Every row gives one point. To make a cloud, some directions were put in groups of two or more. Within a group, all points are equally far from the middle, so they leave a hole (a ring in 2 directions, a hollow ball in 3). The other directions are filled evenly. Then the cloud was stretched, turned, moved and blurred a little. How many holes are there, and how many directions does each take, smallest first?
In the rows, zero is written as 128.

Cloud (20 x 3):
[[110  95 174]
 [134 128  85]
 [ 88 148 134]
 [176 121 174]
 [101 139 185]
 [128  92  91]
 [169 149 107]
 [186 140 141]
 [106 171 168]
 [119 137 195]
 [117 165 112]
 [177 159 148]
 [141  98 185]
 [111  99 178]
 [111 137  95]
 [124 160 103]
 [145 127  85]
 [189 124 141]
 [138 140  89]
 [117  74 139]]
Holes: 1 (3)

Cloud, 19 rows:
[[181 102 140]
 [129 118 147]
 [174 122  81]
 [122  97  94]
 [ 98  99  91]
 [130  97  78]
 [114 118 135]
 [189 166 116]
 [154 102 136]
 [197 113 113]
 [142 147  56]
 [137 100  75]
 [ 84 124 113]
 [122  96  83]
 [150 121  58]
 [150 169  97]
 [132 151 160]
 [125  97  81]
 [103 135 135]]
Holes: 1 (2)

Cloud (29 x 4):
[[155 124  78 124]
 [129  85 122  94]
 [118 157 176 153]
 [173 107 128 163]
 [109 113  95 146]
 [125  78 140  96]
 [122  90 181 148]
 [187 122 163 117]
 [110 135 162 168]
 [177 114 158  95]
 [ 96 159 149  82]
 [175 133 163  93]
 [136 158 183 102]
 [151  91 130  87]
 [108  80 165 107]
 [156 105 121  82]
 [190 143 129 149]
 [101 161 131 164]
 [168 126 147  79]
 [ 91 168 128  88]
 [160 130 125  74]
 [138 193  95 121]
 [134 174 106  81]
 [105 165 136 163]
 [187 107 157 136]
 [133  86 121  93]
 [166 183 125 146]
 [156 143 133  72]
 [ 94 132 182 100]]
Holes: 2 (2, 2)

Cloud, 28 rows:
[[163  95 138 129]
 [131 196 137 131]
 [177 171  90 127]
 [178 153 167 148]
 [124 116 154 146]
 [119 154  92  68]
 [165 131 161 157]
 [195 125 131 140]
 [124 114 158  72]
 [184 166 101 114]
 [ 98 122 142 136]
 [129 126 111  62]
 [121  96 158 114]
 [127 186 158 115]
 [ 87 129  82  96]
 [132 116 136  64]
 [128  95 116  81]
 [198 151 131 121]
 [158 175  95  93]
 [121 199 124 118]
 [127  98 134  74]
 [112 143 171  82]
 [138 175 121 163]
 [ 69 143 129  97]
 [104 110 156 124]
 [132 118 149  67]
 [145 186  91 100]
 [127  98 158 123]]
Holes: 2 (2, 2)

Cloud:
[[148 146 141 157 138 172]
 [115  91  92 129  91 166]
 [132 126 121 134  49 164]
 [125 191 140 134 144 128]
 [ 52  83 131  84 139 157]
 [ 80 151 131 129 135 176]
 [132 106 133 104  55 122]
 [ 82 112 102  99 170  86]
 [ 80 115 124  66  89 115]
 [ 86 138 135 123 191 126]
 [149 149  90 141  78 107]
 [153 123 134 164 169 133]
 [107 143 110  66 109 176]
 [103 177 135 143 120 166]
 [122 157  89 136 153  79]
 [ 63  94 132  96 177 136]
 [ 78  97 142 150  68 117]
 [120 105 167 154 145 152]
 [107 167 160  96 131 124]
 [ 76 123 118 138 175  71]
 [129 154  97 106  60 161]
 [113 134  69 147 124 102]
 [136  95 128 115 134 181]
 [111 130 104 165 102 167]
 [ 94 144 136 124 116  64]
 [158 112  97  89 118 143]
 [ 70  86 122 119 172  82]
 [122 134 115 129 154 185]
 [106 157 180 112 109 115]
 [153 156 116 186 150 106]
 [154 158 106 143  62 120]
 [166 165 133 118  65 160]
 [128 167 106 140 170  87]
 [130 117 147 141 125  61]
 [ 93 127 159 173 115  76]
 [138 185 116 118 130  96]
 [148 130 167 136 113 171]
 [ 87 171 113 140  87 108]
 [138 141 154 156  56 123]
 [ 92 137  82 165 130 123]
 [138 109  77  92 122 144]
 [121  98 117 129 109 190]
 [ 68 102 107 109 186 109]
 [119 136 109 183 121 152]
 [130 108 156  92  65 159]
 [ 73  79 158 131 157 142]
 [ 80  93 143  61 101 142]
 [ 69 139  93 121  83 126]
 [ 61 112 168 151 105 143]
 [146 128 127 169  96  78]
 [155 161 102  97 146 116]
 [152 153  99 134 175 104]
 [ 80 158 168 118 117 151]
 [114 122 180 160 112 151]
 [ 71 128 150  75  82 162]]
Holes: 2 (2, 4)

Cloud (55 x 6):
[[131 128 144 100 178 146]
 [132  96  84 130  79  79]
 [ 66 128 148 130 132 147]
 [114  81  96 136  64  97]
 [118 163  92 126  65 116]
 [ 95  89 118 161  63 104]
 [101 143  94  86  89 154]
 [129  92 157 115 169 127]
 [125 179 141 114 173 126]
 [125  82  89 120  64 103]
 [168 117 164  98 154 118]
 [119 143 156 129 130  63]
 [ 67 134 156 133  98  98]
 [150 133 134 182 102 138]
 [159 162  85  76 145 129]
 [112  90  85 149 124 164]
 [158 127 163 103 154  82]
 [139 110 139 166  79 150]
 [131 113 117  97 170  74]
 [103 155 178 157 151 143]
 [149 110 161 120 169  92]
 [113 151  91 143  65 107]
 [107 117 144 122 174 148]
 [ 96  83 145 108 150 136]
 [103 107 186 172 124 120]
 [110 103  99 159 152 154]
 [ 92  95 186 156 113 116]
 [127  98 151 112 174 132]
 [ 99 120  83 139  93 177]
 [125 135  89 163 138 168]
 [104 154 107  72 146 102]
 [ 88  89  97 154 133 155]
 [ 88 101  80 109 138  84]
 [144 197 127 101 118 116]
 [ 71  89 115 100 133 113]
 [122 104 172 104  82 127]
 [130 108 133  94  63 109]
 [120  83  95 129  61 101]
 [134  86 127  95  74 131]
 [133  96  84 124  75  83]
 [ 91 104 138 137  99  62]
 [ 92  57  97 141 109 124]
 [117  89 100 123 131  60]
 [100 154  97 104  75 152]
 [ 77  96 139 170  77 104]
 [ 68 114 155 176  97 128]
 [ 72 153 143 109 109 107]
 [126 106 132  73 128  69]
 [ 85  99 181 166 107 118]
 [164 183 157 117 122 118]
 [ 95  79 102 109 125  69]
 [180 131 125  77 141  99]
 [122 165 115 180 134 114]
 [ 96  69 153 100 125 110]
 [ 66 101  81 143 108 139]]
Holes: 3 (2, 2, 2)

Cloud:
[[123 135 185 171 101 121]
 [ 60 156 133 105 146 119]
 [127 177 146 151 147 108]
 [185 130 169 110 151 145]
 [119 115 107 160 148 137]
 [111 143 159 165  88  64]
 [ 80 179  88 115 145 159]
 [142 145 132  99 144  97]
 [172  89  68 152 123  99]
 [172 110  88 119 119 135]
 [ 79 145 110 116 156 119]
 [ 87 105  88 104  85 115]
 [119 150 133 126 161 100]
 [ 81 164 174 108 128 173]
 [135 106 103  79 149 107]
 [107  80 159 108  80 119]
 [149 102 107 107 201  86]
 [194 132 148 156 174 147]
 [ 99 123 159 156 175 139]
 [163  64 100 101 197  83]
 [176 127  75 118 134  74]
 [112 117  74 115  79 148]
 [127 120 131  82 162  47]
 [150 178 139  85 108 143]
 [125 133 138 144 155 180]
 [142 151 166 114 142 142]
 [135 152 146 112 122 178]
 [ 77 109 124 104 115 127]
 [120  94 134 119 143  83]
 [174 137 196 159  78 120]
 [ 85 144 126 145 110  85]
 [116 120 113 122 140 116]
 [156 146 139 119 175 120]
 [179 121 150 127  74 109]
 [157  65 120 112  81  82]
 [101 110 164  92 106 150]
 [144 143 156  97 175 160]
 [ 88 143 118 116 151 186]
 [136  65 146 155 179 116]
 [ 80 105 178 116 110 104]
 [156  96  92 147 127 104]
 [161 123 124 108 125 105]
 [143 178 147 173 166 131]
 [152  85 107  96 139 175]
 [ 89 107  99 100  89 106]
 [101 165 141 139 221 156]
 [153 125  51 117 136  78]
 [126 178  87 137 131 132]
 [123 102 113 145 140  67]
 [161  86 120 120  93  60]
 [ 70 146  98  95 116  72]
 [197  82 125 143 125  97]
 [165 121 112 154  98 177]]
Holes: 0

Cloud (74 x 8):
[[117 134 150  60 155 124 140 126]
 [156 116 126 111 150  64 146 101]
 [111  75 158 122 174 152 123  83]
 [160 116 118 102 145 141  79  80]
 [ 92 136 194  91 148 156 112 134]
 [181 126 167  92  96 105  82 134]
 [170 123 146  68 106  69 140 103]
 [143 176 119  96 144 113 110 165]
 [166  60  85 177 185 121 149 125]
 [ 99  84 157 121 166 125 142 102]
 [165 100 123 192 146 109 124  95]
 [217 112 129 124 129  85 104 115]
 [193 162 145  92  82  77 134 126]
 [100 184 157 105 128 143  83 140]
 [139 143  73  94  97 168 113 123]
 [ 86 151 153  96 102 176 134 114]
 [184 142 149 109 107 134  71 145]
 [ 66 109 137 145 166 149 112 117]
 [160 131  80  78 155 154 107  99]
 [141 139 147 143 106 134 155 154]
 [135 166  89  75 158 140 128 129]
 [203 129 100 144 147 119 115 113]
 [ 91 108 175 114 119 142 104  67]
 [154 137 128  62  74 131  99 129]
 [156 111 129  44 100 108 136 135]
 [134 123 155 114 137 141 163 156]
 [198 129 158 105 108  90  87 142]
 [152 123 111 126 168 145  69 104]
 [167  69 117  73 109 104 143 141]
 [182 138 128 147  88 150 120  98]
 [135 169  92 118 115 100 135 156]
 [150 120 128  97 130 140  80  62]
 [ 81  92  99  86 173 190 138 116]
 [122 136 183 130 137 174 139 148]
 [104 118 155 110 188 158 135 158]
 [156  81 183 111 101 113 117 126]
 [131  54 132 200 180 115 111 132]
 [154  98  89 111 182 152 169 116]
 [133 123 156 141 127 187 107 147]
 [111 128 157 107 166 182  72  88]
 [169 135 107 172 204 123 114 132]
 [202 131  79 137 138 112 107 154]
 [168  63 146 126 139 101 156  76]
 [148 113 147  73 111 182 108 127]
 [192 145 110  63  77  88 136 123]
 [123 145 142 125  71 111 140 121]
 [ 75 113 128 134 182 186 116 144]
 [ 87 142 180  75 114 180 128 112]
 [ 96 103 137  70 154 115 124 126]
 [173 144 107 112 165 150  86 144]
 [139 157 107  28 122 153 134 115]
 [120 132 185 137  95 111  80 131]
 [160 102  78 118 150  63 112 109]
 [158 108  72  98  76 145 108 111]
 [147 157 119 109 192 133 121 161]
 [ 84 151  81  73 156 153 102 124]
 [151 124 123  83 110  82 187 119]
 [129 154 119 128 120  83 156 118]
 [103 121 185  86 129 122  91  97]
 [168  62  70 153 164  99 163  97]
 [148 122 155 120  97 157 157 137]
 [100 110 123 103 150 188 157 113]
 [171  94 107  96 132 144  80 117]
 [ 75 112 148  99 158 164 142 120]
 [204 113  78  96 143 120 140 139]
 [162 130 141 180 131  89  91  95]
 [105  98 123 118 100 117 144 145]
 [102  72 130 141 198 135 140 111]
 [153  96 159  72  86 136 144 129]
 [172 101 118 117 137  58 157 158]
 [148  77  75 151 117 147 114 112]
 [ 92 150 197 121 112 155 112 136]
 [137 138 114 127 134 100 103  72]
 [165 100 122 108 190 160 129 141]]
Holes: 2 (3, 3)
